Every row gives one point. The ring and each string are closed loops that go straight from each point to the next, and from the last back to the first. Before rounding, they use only three directions, however many columns there are. How many times does the string pass through the ring? Passing back the other way cancels.

Ring (7 x 4):
[[-11 -18  31   6]
 [  4   0  33  29]
 [  0  40   6  34]
 [-14  52 -13  18]
 [-40  50 -16 -19]
 [-46  25   2 -33]
 [-28 -11  21 -17]]
String (20 x 4):
[[-39 -12  37 -33]
 [-28  16  50 -14]
 [-17   7  13   3]
 [ -9 -12   8  11]
 [-12  16  30  11]
 [  1  23  58  27]
 [ 22  16  54  55]
 [ 21   5  11  55]
 [  1   6 -11  30]
 [  1  10 -22  32]
 [  2  46 -27  40]
 [-15  78 -14  22]
 [-27  73   6   2]
 [-37  78  -8 -10]
 [-49  75 -21 -26]
 [-46  39 -30 -28]
 [-33  12 -21 -16]
 [-28  16  -2 -10]
 [-38 -11 -17 -27]
 [-46 -22   5 -42]]
Times through: 0
String (17 x 4):
[[  0 -37  45  16]
 [  1 -48  24  16]
 [-11 -19   2   8]
 [-19  14  11   2]
 [-27  21  33  -9]
 [-28  24  24 -10]
 [-24  -5 -11  -7]
 [-42  -9 -20 -32]
 [-56  20  -4 -48]
 [-59  43  15 -48]
 [-52  50  31 -39]
 [-30  31  20 -11]
 [-24   4   1  -7]
 [-20 -13  -5  -4]
 [-20   2  16  -2]
 [-19   8  38  -1]
 [-10 -10  60   6]]
Times through: 0

Ring, 7 rows:
[[ 27  -1  26  45 -31  -4   5  -1  25]
 [ 48  11  35  28 -17 -30  24   3  34]
 [ 35  24  26   1   7 -33  34   1  42]
 [-11  19  -1  -4  14  -3  18  -7  36]
 [-49   7 -18  11   1  35  -5 -12  28]
 [-53  -5 -14  36 -23  54 -18 -11  25]
 [-19  -8   5  51 -36  35 -14  -6  22]]
String (18 x 9):
[[-26 -18 -18  46 -22  27 -31 -19  -8]
 [-20 -14   7  61 -46  43 -19  -6  20]
 [  6  -8  34  70 -61  35  -3   6  41]
 [ 29  -8  21  52 -33  -7  -4  -5  11]
 [  9  -2   1  27  -8  -9  -3 -11   7]
 [  9   3   7  26 -10  -6   3  -8  17]
 [ 42   1  19  30 -12 -32   8  -6  10]
 [ 75  12  55  37 -27 -42  33   9  41]
 [ 50  -2  21  36 -16 -36   6  -7   5]
 [ 16  -5   0  30  -8 -16  -7 -14  -2]
 [ 12   5  25  38 -29   8  10   2  38]
 [  2   2  30  51 -45  29   6   5  47]
 [-22 -12  11  63 -50  48 -17  -3  28]
 [-33 -18 -15  52 -30  38 -31 -16  -1]
 [-16  -3  -4  31 -15  17  -9 -11  16]
 [-31   2   4  36 -26  40  -4  -4  37]
 [-59  -3   0  48 -41  74 -14  -3  45]
 [-60 -12  -9  55 -43  74 -27  -8  27]]
Times through: 2
String:
[[-12   6   2  22 -10  13   3  -7  28]
 [-45  12  -5  14  -7  40   5  -5  45]
 [-62  20  -9   1   1  50  11  -3  58]
 [-68  19 -22  -7  13  45   5  -9  46]
 [-49   6 -28   2  14  24  -8 -17  16]
 [-16  -2 -17  18   3   3 -11 -17   2]
 [-25   5  -5  20  -7  21  -1  -9  27]
 [-42   7  -3  24 -15  43  -1  -5  40]
 [-34   3  -2  29 -18  37  -4  -6  33]
 [-60  -1   1  46 -40  75 -11  -1  49]
 [-60 -12   0  63 -53  82 -24  -4  38]
 [-34 -20  -9  61 -41  48 -32 -13   6]
 [ -7 -10 -10  35 -12   5 -17 -16  -3]
 [ -7  -3   0  32 -15  10  -7 -10  14]
 [-21   0  16  48 -40  43  -2   1  44]
 [-41  -2  14  55 -50  67  -7   3  51]
 [-70 -13  -9  59 -48  87 -28  -7  33]
 [-52 -14 -27  38 -17  45 -31 -19   1]
 [-25  -3 -14  25  -7  18 -13 -15   9]]
Times through: 3

Ring, 10 rows:
[[ 17   9  14 -15 -14 -13  30 -21  -7   5  15   1]
 [ 37  -6   4 -35  -4 -16  13 -15   1   2  29  -5]
 [ 46 -21  -3 -41   0 -21  -8   7  14   1  32  -9]
 [ 41 -29  -5 -32  -5 -23 -22  33  25   4  23  -9]
 [ 21 -29  -6 -10 -11 -16 -29  51  29   7   8  -2]
 [-11 -15  -9  18 -15   7 -21  43  20   9  -6  14]
 [-38   5  -7  38 -17  27  -2  19   4   9 -14  28]
 [-46  18   0  45 -21  30  16   2  -6  10 -18  31]
 [-37  25  13  37 -28  15  35  -9 -11  11 -17  23]
 [ -9  20  19  12 -25  -5  40 -16 -10  10  -3  10]]
String (25 x 12):
[[-58  20  -9  54 -17  45  11  -3  -9   9 -19  39]
 [-18   9  -6  15  -9  23  10 -11  -6   5   3  22]
 [-22  11   1  22 -17  16  15  -3  -4   8  -5  20]
 [-20  11  11  24 -25   3  20   8   0  11 -11  15]
 [-37  27  31  46 -45  -7  45  10  -6  18 -31  16]
 [-34  35  27  37 -36   4  56 -21 -18  13 -19  19]
 [-16  25   6  10 -12  19  38 -40 -20   5   6  20]
 [ -2  27  34   7 -33 -20  58 -24 -15  12  -4   3]
 [ 15   9  34  -3 -35 -38  39   7   2  13  -3  -8]
 [ 24   2  26 -12 -28 -36  29   8   5  10   5  -9]
 [ 44   0  18 -39 -12 -32  29 -20  -2   4  27 -12]
 [ 50  -4  -1 -53   8 -11  17 -41  -8  -3  46  -6]
 [ 23  -4  -8 -26   4   6   5 -22  -3  -1  29   6]
 [ 36 -16   7 -27 -12 -27  -1  19  15   6  18  -9]
 [ 15  -7  -5 -13  -5   0   0   0   5   3  17   6]
 [ 28 -14 -18 -31  11  10 -13 -12   4  -3  35   6]
 [ 54 -41  -6 -41  -4 -33 -34  49  34   4  26 -16]
 [ 26 -24 -16 -23   3   0 -25  18  17   1  24   3]
 [  9 -12  -9  -6  -5   4 -11  14  11   4  13   8]
 [  3 -10 -10  -2  -5   9 -10  12   9   4  11  12]
 [ -3 -15 -17   5  -4  15 -23  25  15   4   7  15]
 [-18 -29  -2  36 -31 -10 -39  95  42  16 -26   9]
 [-23 -12   1  34 -28  -1 -16  59  24  14 -21  14]
 [-31  -2   0  38 -25  10  -6  40  14  12 -20  20]
 [-58   9  -2  62 -29  28   0  35   7  14 -32  33]]
Times through: 1

Ring:
[[-10  -4  13   7   7   8 -17 -18   3  10  19 -26  25 -12]
 [ -1   7  16  -7   0   6 -17 -25   6   9  29 -15  15   2]
 [  2   9  17  -3  -3   4 -12 -22   4  12  28  -3   6   9]
 [ -1  10  10   2  -7   5  -7 -14   2  17  14   8  -2   9]
 [-12  17 -19  -1 -14  13  -3  -2   0  28 -34  21 -14   1]
 [-27  24 -54 -11 -19  25  -6   6  -1  38 -91  22 -20 -15]
 [-32  19 -56  -7 -15  27  -8   7  -2  38 -95  13 -12 -24]
 [-29   2 -30  10  -3  20 -10   5  -2  28 -57  -7   7 -28]
 [-21  -9  -1  18   7  12 -13  -4  -1  18 -11 -22  23 -24]]
String (31 x 14):
[[-16   1  -4  10   0  11 -10  -6   0  20 -12  -8  10 -13]
 [-21   6 -18  -5  -1  17 -18 -12   3  20 -29 -19  15 -21]
 [-18   6 -12 -14   3  17 -25 -22   6  13 -14 -34  26 -23]
 [ -8 -10  25   9  12   5 -20 -23   4   5  39 -38  35 -14]
 [ -3 -17  43  27  14  -2 -13 -17   1   4  61 -29  33  -6]
 [  0  14  11 -23  -1   9 -24 -35   9   7  27 -24  18   2]
 [  0  29  -8 -42 -10  14 -25 -37  11  12   2 -11   4   6]
 [  2  39 -17 -55 -17  16 -25 -40  13  14  -9  -3  -5  12]
 [ 10  15  26 -15  -4   2 -15 -33   8   7  49  -4   6  19]
 [  1  -9  38  25   5  -3  -5 -12   0  10  52  -6  15   6]
 [ -7  -2  15  16   1   5  -7  -9   0  16  16  -3   9  -2]
 [ -9  24 -20 -22 -13  16 -14 -17   5  23 -27   7  -7   1]
 [-10   4   2   8  -3   9  -9  -9   1  19  -2  -1   6  -5]
 [  0 -16  43  37   8  -5  -2  -7  -2  10  56  -6  18   4]
 [  7  -3  41  17   2  -4  -6 -18   2   8  60  -2  11  14]
 [  9  28   7 -33 -12   7 -17 -35  10  11  23   3  -4  20]
 [ -2  22  -5 -24  -9  12 -17 -26   7  16  -1  -2   0   6]
 [-10  11  -6  -7  -5  12 -13 -15   3  19 -10  -4   4  -4]
 [ -5  20  -7 -27  -7  13 -21 -28   8  14  -3 -12   7   0]
 [ -4  24  -6 -41  -5  15 -29 -40  12   9   5 -26  15  -2]
 [ -5 -14  36  20  13   1 -15 -19   2   4  52 -32  34  -9]
 [ -9 -18  31  32  12   1  -9  -8  -1  10  38 -24  29 -12]
 [-11 -26  38  44  17  -1  -7  -4  -3   9  45 -27  34 -16]
 [-21 -22  15  32  16   7 -14  -4  -2  12  12 -36  37 -30]
 [-29   3 -30  -2   0  22 -18  -5   1  23 -51 -22  17 -33]
 [-25  11 -32  -7  -6  21 -15  -5   1  26 -54  -9   6 -23]
 [-18   2 -11   8  -2  13 -10  -4   0  22 -24  -6   8 -16]
 [-24   9 -28  -3  -5  19 -13  -4   1  26 -48  -6   5 -21]
 [-17 -10   6  26   5   8  -7   0  -3  19  -3 -11  16 -17]
 [-20 -27  22  49  15   3  -5   6  -6  16  16 -22  30 -25]
 [-14 -15  18  33   8   4  -6  -1  -3  16  15 -13  20 -14]]
Times through: 0
String:
[[-28   0 -24   3   2  20 -18  -5   1  22 -42 -24  20 -32]
 [-25 -14  -1  23  10  12 -14  -2  -2  17 -12 -29  29 -31]
 [-26   8 -29 -10  -1  21 -20 -11   3  21 -46 -23  16 -28]
 [-17   2  -7   3   1  13 -14 -10   2  18 -14 -15  14 -16]
 [ -9 -20  34  35  13   0  -9  -8  -2   9  42 -24  29 -12]
 [ -4   1  21  -7   8   6 -24 -31   7   4  38 -35  30  -7]
 [  0  31  -9 -51  -9  16 -30 -44  13   9   5 -21  10   4]
 [  6 -13  53  25  11  -6 -10 -20   2   3  78 -19  26   8]
 [ -6 -10  26  27   5   1  -6  -7  -1  14  30  -8  16  -3]
 [ -4  34 -23 -36 -18  17 -16 -24   8  22 -28  11 -13   8]
 [-10  25 -23 -23 -15  17 -13 -16   5  24 -33  10 -10   1]
 [ -7  -2  15  19   0   4  -5  -6  -1  17  15   0   7  -1]
 [ -1  -7  31  28   2  -2  -1  -6  -2  14  38   4   7   7]
 [ -8   9  -1   1  -6   9  -8 -10   2  20  -5   4   0   0]
 [ -3  23  -8 -19 -13  12 -12 -19   5  20  -9  10  -9   9]
 [  7  32  -1 -37 -15  10 -17 -34  10  14  11   8  -9  21]
 [  3 -14  48  30  10  -6  -7 -15   0   6  68 -14  22   6]
 [ -6  -5  21  16   4   3 -10 -13   1  12  28 -12  16  -3]
 [-10  16 -11 -19  -5  15 -19 -22   6  17 -12 -12   8  -6]
 [-12  17 -14 -32  -2  18 -28 -32   9  12 -11 -30  19 -14]
 [-11 -25  37  38  17   0 -11  -9  -2   7  47 -33  37 -17]
 [-12 -22  31  42  13   0  -6  -2  -3  12  34 -19  27 -14]
 [-22   9 -24  -6  -3  19 -16  -9   2  23 -39 -12  10 -21]]
Times through: 2

Ring:
[[-16   8 -33 -52  16  -1 -17  26  -9  44  56  -5  18 -38]
 [-24  -2  -4 -11 -12   1 -50  -9  18  43  51 -18  26 -33]
 [-19 -17  31  24 -39  -7 -48 -30  21  21  31 -17   9 -11]
 [-15 -21  48  28 -48 -21 -19 -24  12  12  -8   0 -16  -1]
 [ -1 -21  45  13 -39 -29  17  -3 -14  -4 -20  14 -39  12]
 [ 23 -20  16 -11 -12 -18  27  19 -45 -31  39   3 -34  28]
 [ 13  -8 -10 -34   6  -9  13  28 -39  -7  57  -1 -13   5]]
String:
[[-28  -1   4 -16 -16 -11 -25   0  13  48  12   0   8 -35]
 [-41   3   2 -11 -19  -5 -53 -14  34  68  19  -9  27 -51]
 [-30 -10  11  19 -30   8 -86 -38  40  42  68 -35  43 -31]
 [ -7 -20  16  24 -29   7 -68 -32  15   4  88 -38  27  -2]
 [ -7 -12   8  -1 -18  -4 -32  -8   0  13  53 -16   8  -8]
 [-27   7 -14 -37   0  -8 -19  14   6  56  21   2  12 -43]
 [-43  25 -51 -76  27   0 -25  34  12  93  30   4  34 -78]
 [-32  27 -68 -91  42   5 -20  47  -4  83  58   0  37 -73]
 [  1   2 -33 -50  20   2 -10  30 -26  18  80 -10  13 -19]
 [ 15 -20  13   1 -15  -6 -11   0 -25 -21  68 -15  -8  18]
 [ -4  -6   0 -23  -6 -12   0  15 -17  15  31   1  -8 -10]
 [  1   1 -17 -51  12 -15  25  39 -35  17  26  13 -17 -14]
 [ 23 -13  -2 -32   4 -16  34  34 -53 -23  46   6 -30  19]
 [  4  -6  -1 -34  -1 -18  25  29 -34   5  20  12 -24  -2]
 [  3 -10   7 -20  -9 -16  13  18 -26   3  24   6 -20   0]
 [ 16 -23  23   8 -23 -11  -3  -1 -27 -26  52 -10 -18  24]
 [ 38 -29  21   2 -15 -13  22  13 -55 -58  68  -8 -34  48]
 [ 50 -28   9 -13  -2 -13  39  28 -74 -71  82  -6 -40  56]
 [ 13  -4 -15 -46  12 -13  29  39 -45  -3  43   8 -20   1]
 [ -6   0 -11 -40   4 -13   8  27 -21  24  27   7  -8 -19]
 [  6 -14   7  -9 -12  -8  -8   6 -20  -4  52  -9  -7   5]
 [  8  -7 -18 -31   8   1 -13  18 -26   1  82 -15   7  -4]
 [-13  10 -44 -58  24   6 -25  28 -11  43  78 -12  28 -40]
 [ -3  -9  -3 -13  -8  -1 -28   1  -8  12  65 -16  11  -9]
 [-15  -3  -3 -20  -8  -6 -23   5   0  31  38  -6   9 -24]
 [-31   6 -13 -31  -3  -5 -32   6  14  60  28  -4  20 -47]
 [-40   6 -12 -21  -9   2 -59  -9  32  70  39 -15  37 -55]
 [-17 -16  17  22 -31   4 -69 -33  25  21  69 -32  29 -14]
 [ -3 -23  28  28 -35  -2 -49 -29   8  -4  65 -28  10   7]
 [-11 -13  16   3 -24  -9 -27 -10   3  16  35 -10   2  -9]]
Times through: 2
